Every row gives one point. Each table stands for the endless flat space through its points: a line for two points, a plane for three, and so on. The two share one point or none. Which?

First (2 x 3):
.02  -.14  .21
.17  -.41  .27
Second (2 x 3):
-.03  -.50  .37
.27  -.14  .13
They share: .12  -.32  .25

First (5 x 6):
.64  -.15  .14  .39  -.44  -.29
.18  -.27  -.16  -.31  -.15  .04
.18  .00  -.08  .06  -.02  .03
.01  -.11  -.09  -.08  -.05  -.02
.53  .19  .19  .70  -.21  -.22
Second (2 x 6):
.28  -.20  .14  .26  -.45  .09
.24  -.10  .12  .12  -.33  -.05
They share: .22  -.05  .11  .05  -.27  -.12

First (7 x 9):
.24  .74  .01  -.10  -.52  -.07  .55  -.50  .16
-.06  .27  -.03  .23  .09  .15  .26  -.38  -.09
-.11  .09  -.60  -.05  -.21  -.15  .01  -.63  -.16
-.09  -.12  -.30  -.19  -.14  -.21  .49  -.10  .23
-.16  .51  .19  -.20  -.19  .13  .47  -.19  .01
-.65  -.19  .15  -.44  .09  -.04  .15  .29  .23
-.39  .02  .03  -.29  -.15  -.20  -.04  -.02  .37
Second (2 x 9):
-.25  .28  .11  -.12  -.15  .01  .27  -.20  .16
-.33  .26  .29  .04  -.01  .13  .37  -.30  .02
They share: -.21  .29  .02  -.20  -.22  -.05  .22  -.15  .23

First (6 x 12):
.03  -.14  .29  .48  .21  .14  -.29  -.15  -.29  .04  .34  -.53
.34  .36  -.14  -.06  .53  .09  .14  .13  -.03  .02  -.18  .12
.40  .12  -.12  .12  .01  .09  .08  .19  -.09  .38  -.24  -.33
.36  .01  -.01  .31  .11  .52  -.18  .20  -.25  .23  .49  -.31
-.23  -.07  .27  .41  .65  .31  -.02  .00  -.26  .10  .15  -.11
-.08  -.14  .16  .37  .31  .44  .03  .02  -.19  .51  .03  -.34
Second (5 x 12):
.23  -.04  .02  .19  .25  .09  -.05  -.06  -.02  .20  .45  -.47
.08  -.09  .11  .39  .28  .13  -.15  -.11  -.28  -.07  .21  -.38
.37  .13  .02  -.01  .27  .19  -.10  .08  .00  .31  .36  -.43
.66  .25  -.08  .11  .08  .14  -.14  .03  .18  .26  .10  -.10
-.13  .02  .29  .07  .43  .30  -.02  .06  -.44  .17  .24  -.53
They share: no point

First (2 x 18):
.16  -.05  -.20  -.17  -.15  -.16  .28  -.19  -.12  .38  -.05  .15  -.11  -.23  .44  -.03  .13  .44
.36  -.29  -.08  -.17  -.35  -.16  .16  .17  .12  .10  -.05  -.13  -.23  -.23  .24  .21  .37  .28
Second (6 x 18):
.28  -.62  .10  -.17  -.18  -.25  .61  .02  -.06  -.28  -.53  .24  .43  -.47  .89  .33  .40  .68
.26  -.10  .09  -.39  -.30  -.10  -.02  -.03  .02  .10  -.03  -.13  -.05  -.08  .23  .38  .17  .17
.03  .14  .22  -.65  .02  .22  -.06  .15  .04  .17  .16  -.53  -.36  .15  -.29  .01  .07  .19
.54  -.10  -.41  .19  -.45  -.52  .52  -.21  .37  .09  -.23  .00  -.23  -.51  .79  .17  .52  .51
.07  -.46  -.38  .01  -.23  -.22  .62  .23  -.07  .02  -.24  .20  -.06  -.48  .47  .16  .18  .59
.07  -.14  -.43  -.13  -.51  -.21  .01  .12  -.11  .30  .12  .13  -.24  -.21  .09  .53  -.11  .06
They share: .31  -.23  -.11  -.17  -.30  -.16  .19  .08  .06  .17  -.05  -.06  -.20  -.23  .29  .15  .31  .32
